Each point is reached from the start by the listed moves, each made 0, 1 or 2 times, or once backwards (-1), plus a little noise. Is the number of moves made odd or even? Then give how often each move was made.
(in the rows, 128 means zero)

Moves:
(1): [168 127 120]
(2): [147 155 121]
(3): [170 150 157]
Start: [ 97 128 142]
Points:
[119 100 140] => even (1, -1, 0)
[137 127 134] => odd (1, 0, 0)
[ 93 161  99] => odd (0, 2, -1)
[238 174 145] => even (2, 1, 1)

Moves:
(1): [136 128 148 138 131]
(2): [123 107 126 148 103]
(3): [109 130 166 104 121]
(4): [134  90 139 138 138]
Start: [131 136 144 141 125]
Points:
[133  64 223 146 142] => even (1, 0, 1, 2)
[140 122 235 126 160] => odd (2, -1, 1, 1)
[160 120 197 150 166] => even (2, -1, 0, 1)
[115 176 193 117 111] => odd (1, 0, 1, -1)

Moves:
(1): [140 132 133 126 134 127 124 105 119]
(2): [129 127 131 130 108 127 118 133 108]
(3): [121 125 132 139 129 136 118 122 129]
(4): [133 123 124 135 129 136 139 127 124]
(5): [128 150 141 135 127 132 129 132 121]
(6): [128 136 124 121 107 149 127 125 137]
(7): [118 126 142 126 121 134 138 127 119]
(8): [133 125 133 119 133 138 123 134 122]
Start: [132 130 135 141 131 121 121 125 124]
Points:
[125 131 128 135 102 193  84 143 152] => even (-1, 0, 2, 0, 0, 2, -1, 2)
[108 188 186 113  51 176 130 167  96] => odd (-1, 1, -1, -1, 2, 2, 2, 1)
[145 146 215 173 122 167 105  95   7] => odd (2, 2, 2, 2, 2, -1, 2, 2)
[140  97 101 156 108  81 122 155  99] => odd (-1, 2, -1, 1, -1, -1, -1, -1)
[165 176 177 152  99 176  52  95  63] => even (2, 2, 2, 0, 2, 1, -1, 2)
[153 151 122 157 118 157 133 125 127] => odd (0, 0, 0, 2, 1, 1, -1, 0)

Moves:
(1): [135 119 118 161 123 126 128 104 125 139 117 152]
(2): [134 157 114 123 129 144 138 130 124 117 146 135]
(3): [144 142 138 121 145 119 108 124 124 119 132 137]
(4): [142 167  99 110 133 130 119 100 121 150 131 101]
(5): [105 132 106 123 136 137 138 142 130 114 130 132]
(6): [126 158 118  99 137 137 141 162 130 150  94 137]
(7): [130 135 128 137 138  98 145 125 112 116 117 133]
(8): [146 136 115 107 115 108 119 141 142 138 133 132]
(9): [141 143 118 149 127 155 125 130 128  88 128 115]
Start: [113 125 114 112  98 144 125 131 120 114 117 130]
Points:
[135 220  80 129 151 100 163  58  54 121 122 171] => odd (1, 2, 1, 1, 0, 0, 2, -1, -1)
[105 101  96  29  68 109  89 163 166 140 185 116] => odd (-1, 0, 0, 0, 1, -1, -1, 2, -1)
[ 39 117  93 111 125 130 207 242 112  30  52 132] => even (-1, -1, -1, -1, 2, 1, 2, 0, 1)
[142 231 151  41 164 124 138 151  77 116 121 159] => even (-1, 2, 2, 0, -1, 1, 1, -1, -1)
[205 158 124  69  99  67  60 145 140 173  70 181] => even (1, -1, 2, 0, -1, 1, 0, 2, 0)
[182 225  89 168 135 179 120  83  76  71  62 117] => odd (1, 0, 1, 1, -1, 1, 1, -1, 2)

Moves:
(1): [119 126 127 122 118 134 111 148 109 136 123 113 129 116]
(2): [118 140 128 129 142 127 136 126 137 120 128 134 143 126]
(3): [139 136 133 136 131 121 109 133 124 140 122 127 134 128]
(4): [133 130 124 147 126 124 135 133 140 115 131 116 137 126]
(5): [151 116 121 109 149 133 140 131 123 133 146 122 147 118]
(6): [137 130 152 138 137 141 123 124 127 126 153 136 124 107]
(7): [119 128 133 130 154 120 135 124 119 152 135 115 127 139]
(8): [121 114 112 151 147 131 115 154 129 146 133 140 115 141]
(9): [135 131 130 137 122 132 138 130 132 139 120 128 131 136]
(10): [123 127 116 134 121 138 128 117 126 140 131 124 140 117]
(11): [125 135 121 111 107 114 128 133 138 137 147 131 129 112]
(12): [139 154 109 121 146 135 141 126  96 120 142 143 115 140]
Start: [103 141 140 129 132 120 126 114 155 117 128 137 139 113]
Points:
[119 186  37 221 191 134 184 134 136 180 194 164 134 159] => odd (-1, 0, 0, 2, 0, 0, 1, 2, 2, 2, 1, 2)
[103 216 185 120 139 105 144  81 110 189 152 143 117 125] => odd (0, 0, 1, -1, -1, 1, 2, -1, 2, 0, 1, 1)
[118 157 102  97   7  84 171 115 206  75 134 106 157  84] => even (0, -1, -1, 2, 0, -1, -1, -1, 1, 0, 2, 0)
[100 135 134 201  82  59  54 186 247 141 128 177 117 114] => even (-1, 0, 2, 1, -1, 0, -1, 2, 0, -1, 2, -1)
[101 155  37  75 170 116 120 172  86 226 192 105 204  72] => even (2, 1, 1, 0, 2, -1, 1, 1, 0, 2, 2, 1)
[133 207 149  87 147 139 176 110 133 114 178 142 191  66] => even (1, 2, 0, 0, 1, 1, 0, -1, 2, 0, 1, 1)

Moves:
(1): [118 131 123 142 139 132 132 126 121 124 137 128 140 165]
(2): [118 112 124 125 144 144 117 128 119 117 134 114 113 122]
(3): [109 136 141 123 121 131 130 128 124 124 142 131 124 120]
(4): [117 125 136 118 134 138 130 133 134 129 114 131 109 136]
(5): [117 127 122 110 148 139 125 118 128 135 124 132 112 109]
(6): [136 102 139 118 122 131 128 123 137 134 129 114 129 122]
(7): [126 132 140 127 131 133 136 127 130 122 115 111 140 128]
(8): [138 135 117 124 121 117 127 143 114 139 138 129 139 130]
(9): [119 132 128 119 151 146 141 112 140 100 134 129 126 141]
(10): [129 138 126 132 122 146 131 120 149 136 119 120  99 114]
(11): [118 129 135 130 133 113 134 128 152 121 136 116 130 119]
(12): [111 122 126 129 118 132 128 140 128 128 131 128 129 120]
(13): [120 122 125 116 106 131 104 118 144 119 123 119 117 117]
(14): [132 129 113 127 125 113 135 114 125 118 127 129 126 126]
Start: [127 120 131 128 138 135 130 105 123 135 128 127 124 152]
Points:
[ 29 115 145  77 170 160 119   7 201  74 138  32  66 112] => even (2, 1, 2, 0, 2, 1, 2, 0, 0, 1, 2, -1, 2, 2)
[ 58 180 110  82 178 167 164  26 234  90 150 107  54 119] => even (1, -1, 1, 0, 2, 0, 0, 1, 2, 2, 2, 0, 1, 1)
[ 35  56 177  78 191 225 128  55 226 120 126  21   7  28] => even (0, 2, 1, 0, 2, 2, 1, -1, 0, 2, 2, 1, 0, 0)
[ 26 109 150 138 172 174 148 110 116 160 178  82 115 116] => even (2, 1, 2, -1, 2, 1, 1, 0, -1, 1, 1, 2, -1, 0)
[115 136 126 161 231 138 169  82 127  96  99 109 116 211] => odd (1, 1, -1, 1, 0, -1, 1, -1, 0, 0, 1, -1, -1, 1)

Moves:
(1): [132 148 122 120 143 131 126 139 131 128 140 134 134 132 129 119 134 133
 130 116]
(2): [127 128 147 129 131 123 110 163 132 142 133 145 125 141 115 130 134 134
 136 125]
(3): [118 121 119 132 122 110 122 123 128 119 134 127 133 144 137 131 134 127
 121 127]
(4): [134 130 139 120 133 125 125 122 126 127 119 130 107 136 137 134 139 134
 138 155]
(5): [116 125 115 108 113 130 135 137 139 118 137 122 136 128 114 114 127 126
 131 136]
(6): [127 131 142 124 125 123 139 131 127 131 133 116 132 129 128 124 123 128
 114 124]
(7): [133 132 128 139 117 118 131 131 143 118 133 128 126 123 131 130 133 143
 126 112]
(8): [129 116 123 143 142 128 140 140 116 123 114 125 136 115 138 131 127 114
 133 127]
(9): [127 118 119 149 145 141 145 139 134 141 128 141 125 123 144 109 130 136
 118 123]
(10): [114 120 117 131 136 140 127 127 143 109 134 112 116 128 131 125 107 120
 127 118]
(11): [124 118 122 131 131 132 122 129 121 127 125 119 124 119 125 141 132 129
 114 119]
(12): [118 124 135 125 118 127 131 128 117 121 132 126 118 132 135 136 127 129
 130 131]
(13): [126 117 130 131 141 121 121 137 142 141 135 122 119 119 133 123 131 137
 148 122]
(14): [137 118 136 121 128 127 108 138 126 128 137 121 126 129 140 138 131 141
 126 128]
(15): [119 118 137 130 130 136 126 131 120 126 119 129 135 123 129 123 135 137
 126 136]
(16): [130 130 131 115 116 110 128 130 123 140 129 153 121 124 141 117 122 127
 127 129]
(17): [127 130 122 129 117 131 120 125 139 120 130 128 125 123 137 121 143 122
 143 145]
(18): [131 126 131 126 136 129 135 115 128 123 128 127 145 131 116 127 135 119
 127 123]
(19): [125 127 130 126 129 139 153 130 121 124 125 121 123 139 119 105 129 120
 143 123]
(20): [106 123 121 112 106 147 136 120 138 129 119 132 121 142 136 126 118 125
 133 141]
Start: [126 126 142 117 128 123 129 127 132 131 116 131 136 123 134 121 135 142
 132 117]
Points:
[111  43 182 188 249 186 172 221  98 127  91  93  66 171 219  78 113 150
 149 132] => even (0, 1, 1, 2, -1, 1, -1, 2, 2, 2, -1, 0, 0, 2, 1, -1, -1, -1, 2, 0)
[119 119 243  64 177 135  91 188 116 172 137 138 126 169 180 112 170 192
 162 147] => odd (2, 1, 0, 1, -1, 2, -1, 0, 0, 0, -1, 1, 1, 2, 2, 0, 0, 1, 0, 1)
[123  89 132 126 197 107 102 137 164 149 153 104 110 167 199 138 132 175
  90  66] => odd (1, 0, 2, 1, -1, 1, 0, 0, 1, 1, 1, -1, 1, 2, -1, 0, -1, 1, 0, 1)
[ 23 111 184  80  87 180 249 153 102  71  89 105 149 213 101  79 147 131
 132 130] => even (1, 1, 1, 1, 1, 2, 1, 1, 0, 0, 0, 2, -1, -1, 2, -1, -1, 1, 2, 2)
[ 85  61 201 103 219 206 170 180 145 125 123  59 136 137  88  66 117 151
 136 110] => odd (0, 1, -1, 1, 1, 2, -1, 0, 1, 2, 0, 0, 1, 1, 2, -1, -1, 2, 1, 0)

Moves:
(1): [133 123 124 127 130 133 127 123 144 121 131 131 124 136 112 126 126 138
 123 125 127 131 128 135]
(2): [132 137 135 128 133 137 135 131 132 131 130 126 120 117 127 111 125 129
 119 139 130 119 117 125]
(3): [130 123 134 132 124 121 131 126 125 136 126 127 130 139 125 125 127 133
 132 131 126 127 128 127]
(4): [127 119 138 125 132 130 132 126 129 127 131 128 125 119 127 129 130 119
 116 121 126 129 132 129]
(5): [127 125 131 127 143 130 134 130 126 117 126 131 129 130 131 132 135 128
 136 126 121 123 125 128]
(6): [126 127 133 131 130 135 121 132 127 126 128 122 131 125 134 122 132 130
 124 136 130 128 130 135]
(7): [130 135 134 134 121 136 130 121 127 123 124 123 139 127 126 127 126 117
 131 131 122 121 124 127]
(8): [137 117 121 132 121 126 129 124 118 119 133 121 119 118 138 119 115 130
 123 131 126 132 133 127]
(9): [123 131 124 132 131 125 134 125 128 135 128 118 121 130 132 128 130 124
 124 124 124 128 124 129]
(10): [139 127 127 132 137 137 138 116 127 137 132 121 127 123 124 119 134 130
 128 136 135 125 140 124]
(11): [126 132 131 124 121 131 126 121 134 134 124 125 125 124 127 130 130 127
 139 124 130 129 129 138]
(12): [123 131 127 127 124 121 137 123 134 130 127 135 141 125 129 131 124 132
 124 122 133 134 123 135]
(13): [131 127 125 129 134 120 124 131 129 128 130 123 129 120 117 124 131 129
 131 128 122 125 123 127]
(14): [124 124 129 127 123 129 124 127 134 130 135 128 131 130 137 131 125 128
 133 132 127 135 124 121]
(15): [129 128 127 115 128 125 124 125 132 126 128 125 127 131 137 128 121 133
 123 127 132 117 127 124]
(16): [140 130 128 137 129 128 128 124 137 124 130 123 123 126 121 145 126 130
 131 128 131 127 118 127]
(17): [135 130 125 126 132 124 123 134 130 127 137 122 126 136 127 125 123 124
 133 130 135 128 134 134]
(18): [127 135 131 136 129 125 122 124 132 121 136 134 128 125 132 127 129 130
 126 129 125 126 134 132]
(19): [128 124 133 134 128 131 124 127 128 125 127 125 127 129 133 121 127 130
 130 120 136 135 134 124]
(20): [123 131 131 125 129 122 131 127 130 129 116 128 129 129 129 130 130 123
 128 130 126 134 130 129]
(21): [128 125 127 131 136 130 122 124 127 132 120 128 127 126 130 126 123 129
 129 131 129 125 124 134]
(22): [125 129 130 128 125 125 128 123 118 123 130 127 126 131 129 126 136 127
 127 132 132 129 122 125]
(23): [124 130 134 126 128 129 128 126 124 125 131 128 128 128 126 133 116 134
 125 129 129 130 132 132]
(24): [141 134 125 127 135 125 124 126 116 127 130 126 125 131 131 128 130 125
 130 130 117 135 121 133]
Start: [130 137 124 118 122 129 134 134 134 120 131 113 129 132 128 137 130 129
 115 125 127 130 121 116]
Points:
[118 100 127 105 151  80 142 150 143  97 134  56  85 112 166 157  71 120
 138  85 128 150 131 116] => even (-1, 0, 0, 1, 2, -1, -1, 2, 2, -1, 1, 0, 2, 1, 1, 1, 2, -1, 2, 2, 0, -1, 2, -1)
[145 173 168 147 101 172 119  86 249 133 158  75 139  95 151 127  71 125
  97 152 170 106  96 175] => even (1, 2, 0, 1, -1, 2, 2, 0, 1, 0, 2, 2, -1, 2, 1, 2, 2, 2, 0, 0, 2, -1, 0, -1)
[207 125  79  89 113 109 117  97 156 169 182  45 106 172 115  69 117 162
 153 149 123 137 125 122] => odd (2, 0, 2, -1, -1, 0, 0, 1, 1, 2, 2, 0, 2, 2, 2, -1, 2, -1, 0, -1, -1, 0, -1, 2)
[143 159 144 124 110 157 162  79 172 137 117  66  82  99  45 112 120 146
 105 146 134 110  84 107] => odd (2, 2, 0, 0, -1, -1, 1, 0, 1, 1, 2, -1, 2, 0, 0, 1, -1, -1, 0, 1, 0, 2, 2, -1)

Moves:
(1): [138 133 145 125 129 118 130 126 136 130 142 125 125 114 142 123 129 133
 135 126 130 133 115 132]
(2): [136 124 128 119 127 130 132 126 134 120 130 128 126 122 145 121 126 122
 135 122 132 119 116 125]
(3): [130 128 131 131 126 129 131 132 124 124 135 127 120 129 136 126 129 130
 132 126 129 129 138 133]
(4): [134 126 137 124 131 119 121 134 117 131 121 129 135 130 123 124 132 117
 129 112 127 138 142 131]
(5): [132 126 121 126 129 133 140 132 129 128 130 122 124 126 123 133 136 130
 127 129 122 121 134 128]
(6): [132 129 132 126 136 133 117 125 119 126 125 127 134 122 136 132 132 133
 120 129 130 132 117 129]
(7): [134 143 123 134 123 124 136 127 130 116 127 124 128 124 128 127 136 121
 127 128 130 132 122 126]
(8): [136 131 134 127 125 132 125 128 126 125 129 128 132 128 124 120 129 126
 123 125 134 122 118 133]
(9): [127 133 137 133 128 133 126 130 125 134 130 129 134 110 135 127 131 124
 129 130 117 126 131 127]
(10): [121 128 132 129 137 128 142 118 140 125 132 129 132 128 120 136 130 130
 123 126 142 129 123 137]
(11): [122 128 132 116 124 127 128 130 125 127 127 125 132 135 118 132 128 136
 134 134 132 130 134 120]
(12): [129 134 128 124 133 122 134 134 126 129 130 133 129 134 130 121 125 129
 127 132 128 129 128 126]
(13): [122 126 133 134 127 130 134 127 132 128 124 130 139 132 125 132 128 121
 128 136 127 132 121 137]
(14): [125 125 132 127 122 123 129 132 139 118 136 135 126 127 127 129 134 128
 121 135 123 117 129 129]
(15): [115 135 119 125 122 128 133 124 123 135 119 134 121 131 117 128 134 120
 128 124 136 126 127 143]
(16): [128 132 130 125 128 124 124 117 140 125 117 123 133 135 126 119 123 138
 124 124 127 124 127 135]
(17): [130 121 138 134 131 128 138 120 120 120 122 130 127 124 128 127 126 139
 123 128 138 132 116 126]
(18): [137 135 134 130 126 123 128 137 133 120 130 134 135 129 130 125 124 131
 132 120 126 133 112 127]
(19): [140 124 113 128 124 118 124 136 135 124 127 131 138 118 132 120 129 138
 130 133 135 120 126 125]
(20): [139 121 133 124 105 132 139 133 129 129 134 125 133 108 145 128 128 136
 102 128 126 132 143 122]
(21): [126 129 124 117 140 142 122 134 131 138 127 119 125 129 130 113 132 134
 134 133 138 149 124 126]
(22): [141 120 124 117 130 131 124 123 123 118 127 131 126 135 128 128 122 141
 132 141 132 128 135 130]
(23): [124 127 120 125 118 122 138 127 127 112 145 126 132 122 121 122 127 129
 122 121 112 128 133 130]
(24): [126 126 133 128 122 136 123 124 130 132 136 135 132 133 135 118 139 128
 129 120 119 134 129 127]
Start: [128 127 125 122 141 123 115 139 136 138 131 134 135 127 127 123 126 117
 136 136 144 137 132 140]
Points:
[161  49 128 100 112  89 175 152 167 104 142 100 149  61 152  99 126 171
  80 111 170 140 194 128] => odd (0, 1, 1, 2, 1, -1, -1, -1, -1, 1, 0, -1, 0, 1, -1, 1, 2, -1, 2, 2, 1, -1, 1, -1)
[103 125  96  97 106  62 126 119 134  94 173 155 128 121  80 114 158 156
 167 160 171 150 127 160] => odd (2, -1, 0, 0, -1, 0, 1, -1, -1, 0, 2, -1, 0, 1, 2, -1, 1, -1, 2, -1, 0, 1, 2, 1)
[156 145 129 111  95 109 152 135 132 114 185 131 171  76 102 106 171  62
 191 122 100 104 132 185] => even (2, 1, 0, 1, 2, -1, 1, 2, 2, 0, 1, -1, 2, -1, 1, -1, -1, -1, 1, -1, -1, 1, 2, 1)
[215  80 155  62  72  79 223 141 205  13 209 150 146  74 178 101 113 249
  82 141 189  64 105 135] => odd (1, 2, 2, -1, 2, 0, -1, 1, -1, 2, 2, 1, -1, 2, 0, 1, 2, 2, 2, 2, -1, 1, 1, 0)

Moves:
(1): [134 122 112 121 122 127 123 122 133 131 130 138 122 129 123 143 125 140
 122 129 126 124 123 132]
(2): [143 138 128 144 137 138 137 135 110 129 130 136 152 127 128 135 125 136
 138 119 120 130 122 134]
(3): [121 136 120 128 130 123 128 128 127 126 116 129 137 128 133 126 126 133
 140 126 133 121 120 125]
(4): [149 123 130 139 124 124 132 114 133 124 135 111 136 130 128 117 130 123
 123 116 138 126 135 127]
(5): [124 123 140 129 130 129 128 141 120 125 146 128 123 132 136 120 143 132
 143 129 130 118 138 133]
(6): [128 136 139 120 132 131 114 109 124 129 116 127 132 118 128 117 119 114
 136 145 139 127 144 124]
(7): [122 139 121 131 103 156 122 139 130 132 115 127 131 147 134 135 111 127
 124 126 126 118 143 129]
(8): [127 129 129 125 133 126 123 138 127 117 128 136 116 114 109 124 130 129
 107 134 144 116 122 131]
(9): [124 123 130 126 130 128 123 121 139 123 131 134 129 116 127 125 126 134
 121 119 133 137 133 146]
(10): [131 132 129 127 135 125 132 127 127 140 120 124 134 131 126 120 131 128
 134 127 126 116 120 134]
(11): [134 120 130 123 121 125 126 132 128 132 127 120 136 122 139 125 123 146
 133 142 117 122 121 129]
(12): [131 123 141 132 109 127 113 127 127 130 135 134 121 130 125 131 125 125
 119 109 128 132 121 123]
(13): [127 121 127 119 136 131 124 127 127 120 135 136 118 119 141 111 121 114
 116 127 121 113 133 133]
(14): [128 114 130 123 135 130 136 122 122 113 142 132 121 141 132 138 114 130
 126 138 131 133 127 120]
(15): [149 140 126 134 126 126 124 127 119 128 107 129 121 133 134 135 127 132
 121 130 139 127 127 125]
(16): [124 131 122 133 128 138 119 118 120 146 130 130 130 128 133 109 129 132
 111 123 121 127 127 118]
(17): [140 125 121 119 130 147 112 112 142 117 117 129 132 134 128 121 115 138
 141 125 121 154 115 119]
(18): [121 130 118 150 135 124 112 118 144 125 128 138 123 116 110 112 117 135
 138 135 138 126 130 147]
(19): [120 143 129 123 127 119 132 134 137 146 141 130 130 131 120 138 115 127
 139 119 131 146 121 122]
(20): [130 139 119 123 125 134 121 120 130 122 130 114 139 134 139 105 140 125
 112 134 119 132 131 137]
(21): [125 124 128 130 131 127 127 123 123 125 133 113 115 124 129 131 128 117
 140 120 129 132 134 137]
(22): [138 125 125 133 121 123 139 114 117 121 129 135 123 124 132 120 137 130
 140 115 136 140 117 127]
(23): [128 130 129 126 132 125 134 129 124 124 130 133 127 138 123 122 133 140
 129 118 123 127 139 133]
(24): [134 120 120 128 131 125 128 134 119 129 119 133 135 125 123 124 129 117
 132 128 138 132 131 142]
Start: [115 148 132 110 125 134 136 138 148 132 116 132 133 133 125 128 111 132
 106 126 137 125 120 143]
Points:
[ 92 135 106 123 120 117 127 167 133 179 161 192 104 140  83  80  85 136
  99  71 151   7 137 182] => even (2, 0, 1, 1, 1, 0, 1, 1, -1, 2, 0, 1, 2, 0, -1, 1, -1, 1, 1, -1, 0, 0, 2, 1)
[ 66 176 123 132 172 109 109 179 201 152 163 233 134  90   8 204  16 206
 153 122 162 103  45 199] => even (2, 2, 1, -1, 0, 0, 0, 2, 1, 2, 0, 1, 0, 1, -1, -1, 0, 2, 2, -1, 0, -1, 0, -1)
[190 145 134 153 148 108 147  93 204 124 119  74 238 118 163  58 113 200
 165 121 107 139  48 173] => even (-1, 1, 1, 2, 0, -1, -1, -1, 1, 2, 2, 0, 0, 0, 0, -1, 1, 1, 0, 1, -1, 0, -1, -1)
[192 111 173 140  93 228  74  55 126 123 113 132 144 133 177  24  27 145
 127 129 128  51 159 139] => even (0, 1, -1, 2, 1, 2, 2, 0, 0, 2, 2, 1, 2, 1, 0, 1, 1, 1, -1, -1, 0, 1, 0, -1)
[156 223 179 160 135 133 126 109 102 165  51  64 204 113 158  60 167 105
 135 157 175  53 148 157] => odd (-1, 1, 1, 1, 1, 2, 0, 0, 0, 2, 0, 0, -1, -1, 1, 0, -1, 0, -1, 1, 0, 0, -1, -1)
[162 142  98  60 151 224  95 125 132  69  95 174 219 126 159  61  57 138
 165 173 105 137 169 192] => odd (1, 2, 0, 0, 1, 2, 1, 0, 0, -1, 1, -1, 2, 0, -1, -1, 2, 0, 0, 1, -1, 0, 1, 2)
[ 83 147 106 124  65  80 105 141 225 167 172 139 165 107 110  82 138 190
 153  71 177 161  74 200] => odd (1, -1, 2, 1, 2, -1, 0, 0, 2, 0, 1, 1, -1, -1, -1, 0, 0, 1, 2, 1, -1, 1, -1, 1)

Moves:
(1): [137 133 130 140 124 128 143 128 108 118 130 127 136 140 110 128 115 121
 117 133 130 123 129 126 119]
(2): [131 122 131 119 132 128 114 126 132 133 113 131 133 121 143 130 113 114
 128 137 124 143 128 135 131]
(3): [132 130 121 121 123 131 126 132 127 132 125 121 124 136 137 116 121 140
 121 126 105 128 120 130 128]
(4): [119 125 138 132 121 121 125 123 118 130 125 115 130 127 123 140 121 133
 127 116 121 118 131 128 130]
(5): [131 120 126 125 140 139 129 120 126 125 127 145 127 116 126 127 121 124
 120 131 128 126 121 132 123]
(6): [116 128 129 126 132 131 128 132 136 133 130 125 121 142 137 136 138 124
 129 143 132 131 144 131 125]
(7): [130 128 128 138 130 129 113 127 137 127 131 130 129 127 133 133 132 115
 129 119 135 139 137 124 128]
(8): [120 149 126 128 119 123 118 122 129 129 132 149 132 127 125 127 127 124
 141 141 130 155 132 126 126]
(9): [124 138 131 122 123 137 123 129 139 137 130 119 126 124 130 128 136 134
 127 133 128 136 136 128 121]
(10): [136 140 135 141 120 134 107 133 143 119 123 129 130 128 144 149 122 115
 130 148 128 137 131 146 136]
(11): [135 138 125 150 126 134 139 134 129 133 142 134 128 144 108 124 141 110
 128 125 133 131 115 123 138]
(12): [138 140 133 145 122 125 128 118 120 135 133 123 134 132 135 130 127 116
 131 122 136 123 121 120 130]
(13): [125 137 123 117 144 129 130 132 136 122 130 125 125 131 111 129 135 122
 119 125 130 122 128 122 133]
(14): [121 144 131 126 111 126 114 126 140 138 137 119 118 136 126 126 131 118
 131 137 127 133 134 109 137]
(15): [137 130 126 146 122 135 127 110 126 120 115 127 126 127 133 128 113 129
 124 128 136 136 125 136 132]
(16): [118 121 129 119 125 118 126 118 124 124 129 124 137 113 119 130 126 128
 112 122 101 128 130 128 138]
(17): [128 120 134 127 121 113 110 126 125 124 113 139 129 126 124 147 108 110
  93 126 128 129 122 134 138]
(18): [134 129 136 137 130 125 122 132 131 131 121 134 128 127 127 125 131 122
 128 120 128 126 130 131 137]
(19): [136 109 125 114 138 141 122 125 146 129 114 123 139 132 143 120 133 143
 140 124 119 111 121 140 111]
(20): [121 138 143 144 116 116 131 127 123 133 145 117 132 134 137 126 109 137
 132 125 128 130 126 121 123]
(21): [124 130 132 123 127 117 135 121 124 116 129 130 122 104 116 142 117 123
 125 117 138 120 136 134 112]
(22): [126 128 124 128 130 128 128 135 130 131 128 128 135 121 126 124 129 127
 132 116 129 119 132 126 128]
(23): [122 138 132 127 115 140 148 118 117 123 143 137 133 124 131 117 125 134
 131 128 121 144 123 109 121]
(24): [130 133 136 128 121 124 126 130 122 130 130 118 124 136 128 132 122 128
 126 123 130 123 135 134 138]
Start: [124 125 132 128 106 136 128 129 127 128 138 118 143 117 119 134 132 119
 112 125 124 124 111 117 125]
Points:
[118 149 144 127  63 140  96 101 139 165 173 154 196 100 156  99 183  72
 157  89  84 153 122  63 180] => odd (-1, 0, -1, -1, 0, 0, 1, 1, -1, 0, 0, 2, -1, 1, -1, 2, 0, 1, 1, -1, -1, 2, 2, 2)
[ 95 176 188 203  23 111 115  94  83 140 188  38 131 167 148 166  24  90
 130 120 126 127 180  93 106] => even (2, 1, 1, 2, 1, 2, 2, 0, -1, 0, 0, 0, -1, 2, 1, 0, -1, -1, 0, 2, 1, 1, 0, 2)
[142 187 164 215  17 137 192  65   7 103 185 116 189  99 111  97  10 143
 137  49  87 128  95  76  83] => even (2, 0, 2, 2, 1, -1, 1, 1, -1, 0, 0, 1, -1, 0, 1, 0, -1, 0, 0, 1, 1, 2, 2, 1)
[ 86 242 173 123  57 102 132 115 113 179 167 103 107 145 205  88  71 144
 176 151 133 218 160  92 129] => even (-1, 2, 2, -1, -1, 2, -1, 2, 0, -1, -1, 1, 1, 0, 1, -1, -1, 2, -1, 2, 1, 0, 1, 2)
